Every row gives one point. Before rounding, the points of a table are all equally far from one centre. They may lie mostly on one side of it. Write the centre, to within rounding.

Points (5 x 2):
[[ -5  42]
 [ 18  39]
 [-10  40]
 [ 32 -20]
 [ 40  -1]]
Centre: [2 4]

Points (13 x 8):
[[ 15  59  14  18   2   3 -36 -18]
 [-10  74   8   1 -35  27  26  20]
 [ 25   9   1  24 -34 -11  33  -3]
 [-59  49 -37  23  -8   3  -4   0]
 [-21  54 -21  -1  30 -21   4  13]
 [  6  62   1  15 -28 -14 -35  11]
 [ 12  46  10   9 -25   2 -32 -39]
 [ 11  59 -21   4  -3  10 -38  28]
 [ 19  64  -3  -3 -14  30 -37   5]
 [  3  34 -11   4 -16 -12 -34 -41]
 [ -6  37 -14 -15 -57  47   5 -12]
 [  2  48  11   0   2 -10 -49   0]
 [-51   5  -3  -9  30   3 -16   0]]
Centre: [-12  26  -4   9  -9  15   1   1]

Points (18 x 14):
[[ -3   6  13 -13 -13  24 -37 -11  26  13  62 -14   1 -12]
 [ -5 -30   5  35 -49  18 -27   1  27  36  42  -5  27 -36]
 [ 11 -19 -38  21   5   4 -31 -16 -62  -4  48   5  14 -11]
 [ 22  -5 -18  11 -53  23 -57  -7 -21  32   1 -36  19 -26]
 [-12  63 -28  32 -46  17  -8 -25 -10  34  42  -3  26  -4]
 [ -4 -11 -40   7 -22  -2 -20  54 -27  21  61 -18  37  19]
 [ -5  21 -49  35  18  14  11 -23  -3  46  36   1  35 -25]
 [ 14   9 -57  49   8  -3  -4  -9  10  46  18  16   5 -29]
 [-22   7  34  20  -1 -15  32  12 -37  46  35   5  37 -29]
 [ -5  26   4  12 -17  25 -28   1  -4 -11  57 -22 -35 -22]
 [ -2  41  -9  16 -39  29 -22  45  -1 -26  45 -15  11 -26]
 [ -8  33  26   5 -32  36   2  -5 -10  24  49 -45  29 -10]
 [-22   2  26   3 -21  20   3  20  22  33   3 -28 -20 -23]
 [-12  42 -17  -4 -25  15 -29   0 -32  28  39  -6 -42  -4]
 [ 12 -16 -21   1 -45   6  26 -16  -8  53  45 -22  35 -24]
 [ -4  20 -39  31 -43   4 -20  -3 -42  37  73   7  -9 -25]
 [-27  16 -33  10 -19  32  11   5   4  35  49  36  19  -8]
 [  4  14   9  55  -9   6  25 -34  -1  40  29  12   9 -10]]
Centre: [ -5  10 -10  17 -17 -10 -14   8 -14  16  22  -9  18 -17]

Points (30 x 24):
[[ 10 -17   4 -52 -53  -7  18  -3 -14 -20 -11   6 -45  -5 -65  -9  13 -17
  -21  -2   1  13  25  62]
 [-24 -44  30 -36 -24 -18  -6   8 -37 -26 -26   4 -12   8 -38  10  24 -17
   22   7 -12  56  13   1]
 [-20  11  -7 -44 -61 -22  22 -17 -23 -43 -33 -14 -21  14   0  14  -7  17
   -2  18  30  27  48  15]
 [  3 -11 -21 -63 -30   9 -30  16 -66  -9 -41  -5 -36  26   2 -16  35  22
  -19   8   0  26   2  20]
 [-12  -5 -18 -40 -44  14 -15 -13 -24 -14 -30  20  -7  27 -32 -12  15  -4
   -9 -43  23  57  18  -3]
 [-21 -14  31 -23 -24 -43  -9 -20 -22  -6 -43  37 -21   1   8  23   6 -38
  -18   8 -24 -13   0   7]
 [-12 -34   3 -42 -50  -3 -14   0 -57   2 -39  -9 -35 -10 -44 -16  45   3
  -17 -21  -5  39  15  36]
 [-14  -5   5 -64 -42 -31   5 -18 -27 -20 -13  17 -31  12 -67   8  53  16
   -4  29 -14  22   0  11]
 [-18 -27 -20 -47 -17 -34  -1 -15 -40 -23 -39   8 -63   8 -30 -30  36  22
   10  14   2  30  24  30]
 [  5 -11  19 -54 -54 -14 -15  -6 -31 -11 -54  11 -43   3 -34 -43   7   1
  -13  33  40  15  24  39]
 [-13 -38  -4 -32 -13 -61 -25   1 -22 -11 -29   2  -1   2 -20  24  10   9
   13 -22  12  37  48  45]
 [ -7 -34  10 -39 -50  -6  21 -47 -18 -28 -47   8 -10   9 -49  20  15  11
   -9  11  15  47  13  21]
 [-21 -34 -13 -52 -17 -22   4 -24 -37  35 -46 -24 -40 -16 -45 -10  -2  -2
   18  28  29  22  11  12]
 [ 20 -36 -17 -35 -34 -19   3 -22 -19 -21 -78  22 -61  17 -38   8   9  11
    7   0   0  29  35  15]
 [ 10   0 -11 -58 -32 -23 -25 -29 -31   6 -21   7 -16  25 -60  -7 -15  24
  -43   1 -14  55  -1  -2]
 [ -4 -14  24  -7 -34 -27 -15 -11  -3   6 -44 -29 -20   5 -16  24  -5  10
  -34  -2 -39  13   0   7]
 [ 11 -33 -33 -59  -9 -18 -17 -21  -7 -19 -29 -16 -37  36 -35  -5  37  11
   -1  16   1  20  27  15]
 [ -5 -35 -15 -44 -40 -38  -7  14 -73 -28 -29 -17 -43  21 -36  -4   8   2
  -25  30  16  42  16  12]
 [ 22  -9  -9 -21 -26 -15   0 -33 -22  -7 -49   8  -9  -4 -48  -7  54  35
    1  27 -23   9  34  15]
 [-20 -15 -34 -48 -47  -2  22  -7 -35 -47 -41   6 -54  26 -29   7  26  23
   -6  14  19  18   6   8]
 [  5   5 -16 -40 -42   5 -27 -27 -44 -15 -57  -7 -34  11 -38  36  12  -7
    2  10   5  41  14  42]
 [ 52 -18  -4 -61  -2 -12   7  10 -43 -37 -49 -11 -41   4 -43  -7  26  10
  -20 -10 -13  36  16  18]
 [-10 -36   5 -54 -21  -8 -13 -27 -68 -15 -15 -23 -57  12 -39 -13  21   8
  -26   5  17  23  -5  32]
 [  6 -34 -27   7 -22  -1   3  10 -39 -14 -36  31 -10  33 -41  -8  16  16
  -30 -22  26  12  -5  16]
 [  1 -41  -8 -37 -33 -30 -27 -38 -26 -29 -39 -32 -39  10 -47 -10   9   4
  -25  16  -5  22  17  14]
 [ 38 -33  -8 -31 -33  -4 -50 -11 -44 -17 -26 -12 -49  12 -16  15  41   8
  -15 -12   5  38  12  27]
 [ -5 -33 -42 -42 -30 -33 -20   8 -35 -38 -43  -5 -28   9  -9  -1  19 -13
    6  -2  10  50  33  22]
 [-28 -33  -1 -31 -15 -23 -16 -17 -21 -38 -26 -24  -5  -9  12   4  -1   0
  -31  23  34  31  28  41]
 [ 31 -22   0 -48 -44  11   7  20 -43  -4 -37  -1 -56  20 -27  -5  22 -10
   11  22   0  38 -15  12]
 [  9 -45   6 -36   6 -28 -15 -19 -29 -49 -26 -13 -16   2 -16  26   8 -25
  -11  19  17  34 -17  -1]]
Centre: [  5 -10   1 -41 -19 -12  -5   1 -30  -3 -17  20 -25 -16 -21  13   2  12
 -16   4  12  11  23   1]

Points (31 x 24):
[[ 36   1  27  -4 -16  43  30   0  12  23  39  15  13  34  53 -49 -24 -12
  -21   7 -33 -36   6 -14]
 [ 38  -1  29   5 -21  70  59  -8  26  13   8   5  -2  10  46 -27 -11  -7
  -24   6 -36 -23 -12  -6]
 [ 36  -9  -5   0 -23  40  46  -2  40  11  26   5  -8   2  49 -44 -14 -20
   -1  18 -28 -28  -4  -8]
 [ 30 -22   8 -11  -2  46  67 -15   7   5  34   4 -21  19  45 -65 -22  -7
  -20   4 -11 -18   2  13]
 [ 56  15 -10 -23  -2  51  54 -31   1  23   8   3 -11  36  46  -9  -9 -10
    4   1 -17 -10  -6   1]
 [ 38   2   3 -42  -6  58  43 -17  11  -7  40   9 -10  36  17 -37   8  17
   18  21 -37 -39 -30  13]
 [ 30 -12  14 -17 -24  52  56   8  -2  22   4  19 -14  12  38 -38 -19 -23
    1  24 -41  -9  -8   4]
 [ 49   5  -6 -11  -5  72  35 -23   4  12   6  34  13  28  51 -40 -16 -10
   -6  29  -7 -42 -26   4]
 [ 21 -12 -30 -43   8  55  55   0  -2  15  35   9   6  -1  30 -37   9  -6
  -13  34 -15 -23  -3 -12]
 [ 50   0  11 -26 -28  53  48  -6  -1  18  14  15 -26  24  49 -38 -10  -4
  -12  24 -12 -46 -23  20]
 [ 40 -21  -1 -20  18  44  25  12  38  23  22  25 -16  17  35 -31 -22   1
   -8   7 -26 -39 -34  -7]
 [ 62 -19   4 -23 -11  66  20   4 -20  -3  27  35 -24  40  43 -47 -24   3
   -9  11  -9 -25  19   9]
 [ 53 -20 -14 -30  11  50  35 -10  21  18  25  -6   0  19  34  -4   3   5
  -12  35 -49 -26  16  15]
 [ 40 -13 -15 -12  -4  53  29  -4  32 -11  31  44  20   2  42 -37   4  -8
   -9  47 -25 -37   7  10]
 [ 52  -4  25 -20  -3  39  49 -15  39   9  27   9   5  18  52 -26 -14   1
   10  25 -29 -18   0   2]
 [ 46 -31  -2 -37  -9  55  62  -9   0   0  23  19 -15   8  44 -49   8   7
  -28  28 -21 -20   7  15]
 [ 20  -4  17  19 -17  58  49  -9  -3   3  18  32  18   0  59 -32 -10 -14
   -7  15 -22 -21  27   8]
 [ 29   2   4   4  -9  76  51  22  17  12  10  -2   6  35  30 -40  -5  -3
    0  26 -36  -8   6 -14]
 [ 29  -1   2  -6 -21  47  66  -1  14 -11   7  13 -13  24  52 -67   3   8
  -31   0  -7  -9 -30   1]
 [ 46   3  -9 -26   8  76  53 -25  33  -4  18  15   0   6  21 -44 -24  -5
   -3   1 -27 -43  -9   7]
 [ 51   8   6 -19  -1  55  34  -1  10  27  18  27  18  27  30 -42 -15 -14
   19   8 -19 -40 -22  26]
 [ 36 -11 -11  -2   5  45  54 -28  13  -3  29 -27   7  34  42 -53  -7 -17
  -16  -3 -40 -19   5  10]
 [ 38  -8   3   4  -9  55  62 -12  18  15   5  19   3  10  50 -36   5  -5
    8   1 -36 -11  -5  11]
 [ 28   5  16 -12  -6  61  56 -30   1   6  16  25  -4  34  60 -33 -11   4
    6   3 -26  -9 -15   7]
 [ 46 -26  20 -29 -39  58  15  -2  22  15   0   7  -2  27  55 -48  -3   0
  -14   9 -23  -9   8  24]
 [ 30   5 -22 -27 -18  44  59 -13  31  22   7  16   8  15  41 -37  17   0
   -9  12 -34 -35  16  -3]
 [ 35   2   4   0 -26  53  46  21  -8  -5  18  39   2  26  55 -43 -14  -9
   -6   9 -38 -45  -5  -2]
 [ 43  11 -22 -13  11  46  60  -6  12   2  48   6  -5   8  33 -44 -10  -9
    0   1 -17 -47  -6  12]
 [ 26 -13   5 -17 -16  55  46 -14  29  -8  14   8  28   5  41 -25  -7 -15
    7  12 -42   2  15 -32]
 [ 21  17   8 -34  -1  70  61 -18  36  -3  26  27   8  29  40 -14  -9   9
  -11  13 -22  -7  -1   3]
 [ 46  -8 -10  11 -20  54  57   0  28 -17  29  29  -3  20  45 -13  10  13
    7  12 -40 -19   1   1]]
Centre: [ 23  -9   5  -8  -9  25  18 -10  -2 -16   3   7   7  21   0 -18  -9   8
 -21   9  -4 -24   0   2]

Points (31 x 24):
[[ 37   7  -1 -29 -17 -17 -38  10 -39  38 -42  -9 -32  13  -9  -1 -12 -17
   58 -30  -6  11  36 -11]
 [ 29   4   9  -8  17 -13 -43   1 -12  32 -22 -10 -45  24  -1  -7 -18  -5
   48 -21 -15   7  48   5]
 [ 16  29  28 -22  -3   2 -14   7 -26  67 -48  -5 -34  19  -4 -24 -31  -6
   67  -9  -3   3  36 -33]
 [ 32  52  30  -2 -30 -10  -1  21 -29  42 -21  11 -23  31   8   0 -34  13
   38 -59  -3   1  37 -23]
 [ 36  24  27  -2   7 -14 -18  -8 -26  -1 -54   4 -24  22  -3  22 -19   1
   48 -30 -34   3  40 -24]
 [ 37  33   5  -5 -23  -5 -27  11  -3  34 -69  23 -24  25 -21  -9 -20   3
   40 -18 -11  20  25 -30]
 [ 32  10  10   1   2 -10   3  -8 -43  45 -25 -12 -21  53 -20  -9 -20  -6
   40 -19 -47  30  13 -10]
 [ -3  33  11 -25  -5   5 -30  32   5  31 -37  40 -15  10  -2 -17 -10  -7
   37 -46  -9  37  12 -44]
 [ 14  29  13   3  -2   4  -4  37 -45   2 -52   8  -5  32   1 -31 -11  -4
   36 -42  -8  40  30 -31]
 [ 58  -6  14 -17  -3  -4 -13  29  -1  32 -47  -6  -6  25   3 -23 -23 -15
   21 -24 -34  14  59 -10]
 [ 28  23  33  -9  18 -16 -42  -4 -42  24 -35  21 -38  30   4 -10 -30   7
   36 -14 -24  34  37 -16]
 [ 13   9  28   3 -25   3 -26 -10  -4  29 -64  19 -28  22   5 -19 -32   9
   45 -31 -44  19  47 -19]
 [ 42  16  28 -13  13  -2 -16  19  -2  48 -51   4 -32  48  10   7 -40  -6
   35 -29 -26  32  30  -8]
 [ 26   7  39 -10  -3 -13 -35   9 -20  25 -61  -2  -9  36 -25 -28 -19   6
   53 -21 -28  16  56 -13]
 [ 19   9  30  -8 -13  -3  -7 -17 -16  45 -57  25 -36  37   6  20  -9  11
   30 -27 -33  44  34 -36]
 [ 33   4  37 -17 -24   1 -13   3 -29  15 -46  18 -13  22   5  -6 -25 -34
   56 -42 -14   4  57  -9]
 [ 31  36  35  -5  25  13   1   3 -16  36 -67   0 -25  43  17 -20 -11  -7
   45   0  -5  20  38  -1]
 [ 28  28  38 -15  17   3   8   7 -20  25 -56 -15 -20  29   0  -3 -37  -1
   64 -15 -31   2  34 -29]
 [ 37  10  19  -5  27  -2   4  11 -20  43 -57   9 -29  19   2   3 -13 -12
   61  -2 -45 -18  32  15]
 [ 19  27  13  27  18 -11 -27   2 -34  38 -49  21 -43  45  -7  -4 -24  14
   35 -24 -12   5  40 -14]
 [ 39  16  -9 -20  35  23 -39   6 -35  28 -31  29 -33  29 -13   1  -3 -25
   48 -49 -24  -3  15 -18]
 [ 31  24   1 -32  23  -3 -30   5 -19  26 -45  46 -18  37 -15 -33  -5   6
   44 -24   2   8  41 -19]
 [ 16  32  26  -6 -16   0 -20 -17 -23  35 -67   2 -39  28 -16 -12 -16 -20
   36 -31   0  24  33  -5]
 [  8  27  41  -7  17  -6  -4 -14 -36  38 -66  33 -15  47  -6 -14 -10 -16
   17 -21 -23  37  24 -25]
 [ 34  15  12   6   7  -6 -17   1 -37  38 -70   1   6  37 -31  -9 -13 -16
   40 -33 -31  38  33 -19]
 [ 29   0  12  -9   8  -8 -16 -22 -23  35 -31 -12 -31   7 -11  12  -5 -11
   44 -21 -33  40  26 -37]
 [ 54   3  12   3   5   0   8  22 -26  23 -47   3 -25  11  -2 -15 -21 -30
   45 -24 -21  15  42 -11]
 [ 21   8  23   2   3 -27  -9 -18   2  27 -43 -14  12  37 -19 -11 -24  15
   46 -32 -18  16  43   2]
 [ 28  26  52  -7 -20  22 -30   9 -31  24 -73  19 -22  16 -27 -14 -33  12
   21 -35 -52   7  60 -10]
 [ 21  25  17 -15  -9 -20  12  10 -30  17 -60  15  -9  21 -16 -14 -18  -8
   38 -21 -32  36  24 -34]
 [ 14  34  27 -28  -6 -19 -10   5 -44  26 -45 -13 -25  27 -11  12 -14 -10
   50 -15 -27  32  15 -33]]
Centre: [ 10   5  27 -14  -2  32 -17  14 -32  43 -28  10   9  11  -1   4  -3  18
  16 -21 -14  -4  17  -4]
